Each row is a point. Each copy is the shape, with its points in the same order, turned, moved and blurred by noise. Is it also mirrored, or only turned?

Shape:
[[ 38  11 -72]
 [ 39 -38 -57]
 [-13  10 -37]
 [ 46  -8  28]
 [ -9  -7 -29]
 [-28 -45 -35]
 [ 43  58  23]
 [-40  48  13]
 [ -4  23 -47]]
Copy 1 (9 x 3):
[[ 49  30 -66]
 [ 38 -21 -76]
 [ -8  27 -39]
 [ 28 -38  17]
 [-16   4 -39]
 [-38 -21 -67]
 [ 34  27  40]
 [-44  50  13]
 [  5  37 -44]]
Copy 1 is: only turned
Copy 2:
[[ 49  -9 -75]
 [ 27 -52 -65]
 [  5   5 -39]
 [ 55 -45  19]
 [  1 -10 -30]
 [-34 -34 -37]
 [ 81  17  23]
 [ -4  44  27]
 [ 16  22 -44]]
Copy 2 is: only turned
Copy 3 (9 x 3):
[[ 40  82 -72]
 [ 61  37 -80]
 [  0  43 -42]
 [ 75  19   4]
 [ 10  27 -40]
 [  0  -4 -66]
 [ 51  77  35]
 [-29  41  22]
 [  0  62 -41]]
Copy 3 is: only turned

Shape (11 x 6):
[[  47  -22  -91  -20   19   26]
 [  13    8  -15   35  -32   15]
 [   9   -6  -23  -26    0   18]
 [ -42   20   61   -3   48  -64]
 [  13    6  -48   27   44   37]
 [-109   43   70  -20   32  -27]
 [  -1  -65   20   25   -1   46]
 [  74  -38  -48  -40    4   64]
 [  61   20   12   17   10   43]
 [   9   27   11   10   19  -60]
 [  -9   52  -13  -47   14  -71]]
Copy 1, 11 rows:
[[  70  -31  -50  -31   29   17]
 [  14  -15   18   25  -20   37]
 [  -4  -12  -16  -12   24   31]
 [ -75   33   51   26   41  -49]
 [  58  -21    5   24   50   19]
 [-118   36   27   73   67   -3]
 [ -14  -85   39   -2   22   36]
 [  53  -42  -23  -72   31   62]
 [  39    4   57  -21   21   55]
 [ -16   36   28    6    2  -34]
 [ -35   72  -29    1   15  -29]]
Copy 1 is: only turned
Copy 2 (11 x 6):
[[  43  -72  -77   27   36   23]
 [  24    4    2   43    7   28]
 [  12  -34  -18    3   23   -7]
 [ -70   22  -17   14  -41  -74]
 [ -22  -37  -56   30    8   46]
 [-107   38   23  -21    2  -67]
 [ -13  -72   37   51    1   17]
 [  61  -98  -37    1    5   31]
 [  25  -28  -17    9  -47   45]
 [  -9   24  -49   40  -35  -43]
 [   4   32  -68   -8   -2  -70]]
Copy 2 is: mirrored

Shape, 11 rows:
[[-39 -49 -39  38  21   0 -17 -13]
 [  3  -6  92 -50  73  21 -24 -86]
 [ 18 -46  -3 -55  14 -30 -43 -83]
 [ 58  37  16 -59  18   7  67 -27]
 [ 19  12  49  35  57  61 -39  17]
 [ 37 -21   2  25 -18 -33  93   1]
 [-33  27 -29 -36 -55 -61  73 -28]
 [ -3  30   3  38  75 -13   3  15]
 [ 52   3 -26  43 -35 -16  39 -68]
 [  3 -10  75   8  41 -29 -43  18]
 [-52  -1  -7  -7   5  -3 -19  17]]
Copy 1:
[[-12   0 -11  22  51 -63 -13   5]
 [ 44  30 114  -6  -5  28 -53 -34]
 [ 52  18  27 -47   5 -31 -81  16]
 [ 30  72   3 -30 -30  58  28  -3]
 [ -7  24  37  92  24  36 -17  -2]
 [ 25  -4 -44  -4 -19 -14  74 -11]
 [ -9  74 -45 -53 -50 -69  23 -20]
 [ 42  62  21  65  27 -18  21  -8]
 [ 43   7 -73  -9 -25  -2 -12 -45]
 [ 36  16  65  78 -17 -41  -7  30]
 [-37  46   9  39   4 -50 -19  23]]
Copy 1 is: only turned
Copy 2:
[[-23 -36 -20 -59  -3  11 -16  20]
 [-40 -52  81  52  82 -25  58   1]
 [-23 -68  -2  -4  28 -47  29 -60]
 [ 39   5  11  35  -2 -26 114   5]
 [ -1 -38  21  42   8 -15 -17 103]
 [ 82   7  20 -58 -45   5  54 -16]
 [  0  65 -28 -38 -29   7  59 -68]
 [ 35  -6 -19  -8  42  32   4  55]
 [ 57 -39  -8   7 -59  38  22 -48]
 [ 14  -1  42  -5  59 -58 -32  46]
 [-35  19 -29 -26   2 -16  -2  36]]
Copy 2 is: mirrored
Copy 3, 11 rows:
[[ -48   -5  -30   24  -20   -4  -49   -2]
 [ -46  -81   75 -105   15   28  -24  -19]
 [ -47  -43   -4  -92  -50  -49  -13  -15]
 [   4  -48    1  -51   22   24   97  -13]
 [  37  -27   37  -16   10   78  -53   20]
 [ -12  -14    0   47  -28    6   81  -43]
 [ -63   39   -7   -4   26  -54   93  -21]
 [  20  -50   13   32   42    4  -21   10]
 [  14   11  -31  -14  -24  -13   39  -90]
 [  11  -32   82  -12  -15   -2  -28   36]
 [ -38   14    5   -2   14   -5  -20   40]]
Copy 3 is: only turned
Copy 4:
[[ -5 -12  -5  53  40  19 -24 -38]
 [-74  60  85 -34 -18  59  50 -53]
 [-23 -22  86  -8 -38   8  -7 -70]
 [-19  13  69  -5 -15 -25  97  44]
 [ 21  89 -10 -14  19  57  35 -20]
 [-31 -26 -22  52  -9 -46  84  13]
 [-72 -70  22  14  -6 -55   9  63]
 [-10  53  -3  -7  71 -20  29 -12]
 [-21  15  11  72 -49 -62  19   3]
 [-23  29 -23 -58  10  25  31 -53]
 [-16 -18  -1 -10  34  28 -21   7]]
Copy 4 is: mirrored
